Each row is a point. Each copy is the shape, with its points in the same order, turned, moved and blurred by noise. Is it also mirrored, or only turned?
In the rows, zero is written as 128.

Shape (9 x 3):
[[116 115 138]
 [ 76 189 130]
 [169 108 136]
 [120 130 113]
 [164 102 111]
 [142 136 131]
 [158 145  93]
 [ 82 139 140]
 [133 155 105]]
Copy 1 (9 x 3):
[[104 109 121]
 [ 88 190 121]
 [122  81 168]
 [128 122 129]
 [147  88 163]
 [111 117 159]
 [151 131 165]
 [ 94 139 104]
 [130 144 148]]
Copy 1 is: only turned
Copy 2 (9 x 3):
[[114 102 117]
 [ 45 125 159]
 [151 135 101]
 [118 113 144]
 [164 129 123]
 [119 133 122]
 [138 152 152]
 [ 74  95 134]
 [114 140 152]]
Copy 2 is: mirrored
Copy 3 (9 x 3):
[[149 122 149]
 [ 69 130 176]
 [159  97 105]
 [129 144 136]
 [162 128  98]
 [123 110 135]
 [110 143  93]
 [123 129 187]
 [116 135 123]]
Copy 3 is: mirrored

Shape (12 x 6):
[[105 136  84  74 182 144]
 [171 121 114 136 154 123]
 [115 140 144  86 106 118]
 [162 105 125 152 159 110]
 [136 111 129 149 128 114]
 [152 135  75 144 151 135]
 [133 151 121 167 126 163]
 [113 146 116 144 102 128]
 [121  78  81  86 141 127]
 [125 142 138 104 138 102]
 [128 131 169 160 104 171]
 [ 96 170 127 158 138 141]]
Copy 1 (12 x 6):
[[ 90 177 157 139 196 119]
 [119 151 173 149  99 123]
 [ 98 131  97 122 143  97]
 [114 118 179 155 103 131]
 [119 116 142 136 113 136]
 [129 169 163 147 130 153]
 [166 137 152 107 129 144]
 [146 129 110 123 136 146]
 [ 51 153 147 134 154 153]
 [110 130 123 148 142  96]
 [149 105 143  70 113 129]
 [173 123 132 125 166 128]]
Copy 1 is: mirrored
Copy 2 (12 x 6):
[[125 100 143 154 214 148]
 [149 129 111 172 127 137]
 [128 136 131 100 159 104]
 [139 144 132 187 108 127]
 [134 130 145 150 108 115]
 [138  83 118 172 129 146]
 [101 101 115 132 103 163]
 [108 104 135 117 116 117]
 [180 102 174 147 169 127]
 [118 140 128 139 157 105]
 [108 144 127  99  85 165]
 [ 67 106 131 135 123 145]]
Copy 2 is: only turned
Copy 3 (12 x 6):
[[147 187 100  64 115  98]
 [179 107 125 102 121 130]
 [112 157 148 123  90 142]
 [170  93 131  94 139 144]
 [137 108 134 116 141 146]
 [179 126  90 116 140 115]
 [163 133 140 153 159 108]
 [128 144 124 154 139 139]
 [109 124  87  71 108 109]
 [140 153 143 105 107 156]
 [132 118 183 159 149 107]
 [151 170 142 143 167 135]]
Copy 3 is: mirrored
Copy 4 (12 x 6):
[[130 177 114  65 135  94]
 [131  92  77 111 137 130]
 [149 142 144 154 165 117]
 [110  81  92 106 128 133]
 [120  92 109 134 122 133]
 [141 118  72 107  92 117]
 [109 133  75 162 102 122]
 [134 127 116 168 109 118]
 [144 138 140  70 114 149]
 [133 125 124 131 155  96]
 [ 91 131  93 188 136 149]
 [ 99 142  99 166 106  86]]
Copy 4 is: only turned

Shape (11 x 8):
[[142 129 109 114 124 166 162 138]
 [186 142 131 153 118 108 145 157]
 [142 149 172  91 109 140 137  84]
 [142 120 147 140  94 117 122 121]
 [128 160 145 125 119 120 134 127]
 [140 123 106 100 130 129 130 144]
 [102 142 122 128 111 142 144 160]
 [130 115 127 137 131 121 157  87]
 [152 210  72 152  97 147 113 100]
 [125  91  92 139 140 158 141 106]
 [100 111 174 123 169 174  83 161]]
Copy 1 (11 x 8):
[[134 115 108 111 139 174 137 151]
 [ 97 142 132 152  88 150 157 140]
 [171 136  95 120  95 182 123  80]
 [153 119 112 156  89 133 131 128]
 [129 127 113 127 100 148 109 107]
 [143 129 135 129 148 145 130 134]
 [122  97 119 133 124 149  93 144]
 [151 113  89 102 112 125 154 118]
 [ 95 187  44 152 129 149  98 146]
 [165 122  95  99 137 127 150 167]
 [186 132 174  85  87 139  75 163]]
Copy 1 is: mirrored
Copy 2 (11 x 8):
[[117 116 136 148 100 156 140 170]
 [143 150 181 181 108 116 162 138]
 [101 118 109 190 158 159 122 119]
 [117 124 176 157 144 134 124 114]
 [115 138 130 150 137 136 153 116]
 [144 118 124 140 112 122 122 146]
 [128 116 142 108 124 142 161 134]
 [ 76 136 142 154 132 125 111 149]
 [ 91 146 134 157  45 159 150  67]
 [ 99 138 150 120 104 145  88 170]
 [177 165 123  98 175 174 116 146]]
Copy 2 is: only turned
Copy 3 (11 x 8):
[[ 83 129 146 121 128 116 112 123]
 [107 134 119 124  95 188 117 146]
 [140 121 137  95 156 139  68  76]
 [135 115 105 111 100 136 116 104]
 [137 128 127 107 142 152 120 111]
 [106 148 115 138 139 121 113 124]
 [104 111 134 125 134 120 150 112]
 [140 112 129  86 121 108  87 139]
 [124 204 175  79 118 143 149 105]
 [122 143 139 124  97  75  99 148]
 [152  95 144 210 142 104 120  97]]
Copy 3 is: mirrored
Copy 4 (11 x 8):
[[109 121 140 131 101 159 165 110]
 [158 101 142 106 159 191 151  96]
 [152  98 163 122  68 150  99 120]
 [151  96 133 134 139 159 100 123]
 [151 107 130  98 114 150 125 131]
 [146 144 124 142 121 146 150 110]
 [132 103 105 125 116 149 163 150]
 [120  98 124 129 109 131 107  84]
 [ 99 173 130  55 136 180 101 138]
 [ 93 128 127 149 131 119 134  94]
 [152 101 174 145 130  78 171 172]]
Copy 4 is: mirrored

Shape (17 x 11):
[[140 133 176 144 142 122 155 125 106  97 169]
 [137 140 172 188 109 155 101 171 107 119 126]
 [138  91 132 132 151 152 111 125 147 106 102]
 [107 155  86 173 137 113 103  97 157 151 175]
 [ 73  76  97 113 101 144 100 107 154 156 121]
 [159 154 185 167 122 132 135 100 112 127 119]
 [123  98  94 113 126 132 113 138 147 134 110]
 [150 127 141 138 140 129 166 133 131 105 140]
 [116 139 121 131 116 143 113 156 136 160 114]
 [ 89  98  96 112 120 136 131 120 165 113 118]
 [116  77 101 132 100 136 133 125 199 114 129]
 [116 132 115 193 141 116 162 121 117 129 134]
 [ 97 151 121 182 151 137 142 117 113 144 145]
 [116 104 160 136 127 107 117 144 157 150 108]
 [170 129 137 177 127 128 169 117  91 127 161]
 [ 97  76 103 114 114 101  78 137 142 130  98]
 [138 147 135 149 113 116 160 114 118  85 124]]
Copy 1 (17 x 11):
[[141  80 110 148  90 153 161 143 113 122 115]
 [ 86 109 103  94 119 175 137 159 119  78 138]
 [133 139 164 125 146 167 128 168  97 144 132]
 [ 92 134 161 134  91 113 108 127 190 152 126]
 [127 125 192  69 149 133  87 116 125 171  97]
 [ 95 136  94 148 109 154 159 140  99 111  94]
 [145 131 174 115 157 141  88 137 115 134 125]
 [139  97 141 164 120 154 139 145 113 112 110]
 [120 126 139 104 163 131 108 135 141 104 117]
 [129 102 194 116 154 129  99 138 115 160 114]
 [130 115 227 114 123 135  96 158 107 133 102]
 [ 96 100 131 161 111 175 107 137 152 130  99]
 [ 92 102 123 140 125 161 130 129 174 143 107]
 [132 127 133 104 134 133 101 179 114 126  86]
 [128 113 119 166  85 184 139 109 131  97 104]
 [139 131 157  85 145 131  54 149 103 160 130]
 [104  91 133 170 114 142 128 127  91 120 115]]
Copy 1 is: only turned
Copy 2 (17 x 11):
[[105 156 117 150 143  94 122 105 120 105 173]
 [124  91 120 115 123 119 153 104  69 121 211]
 [165 101 142 103 101  91 120  92 114 125 130]
 [129 105  85 116 108 186  89 136 157 145 157]
 [198 109 177 114  99 176 119  93 148 143 136]
 [108 107 102 134 153 121 151 110  95  83 147]
 [165 113 161  86 111 130 123 116 131 154 133]
 [113 131 132 121 151  91 118 105 128 136 149]
 [136 109 146 104 114 156 144 115  98 162 151]
 [174 103 166 123 118 129 106 111 156 157 135]
 [203  98 143 104 143 123 115  86 166 163 146]
 [103 101 130 113 154 142  75 109 120 123 165]
 [ 90 101 126 132 122 159  88 110 116 130 166]
 [176 122 136 121 139 136 120 104  76 140 137]
 [ 84 139 114  95 162 121 120  99 128  94 176]
 [209 121 176  91  96 143 111 134 113 136 145]
 [114 108 141 130 162  98 128 140 139 112 159]]
Copy 2 is: mirrored
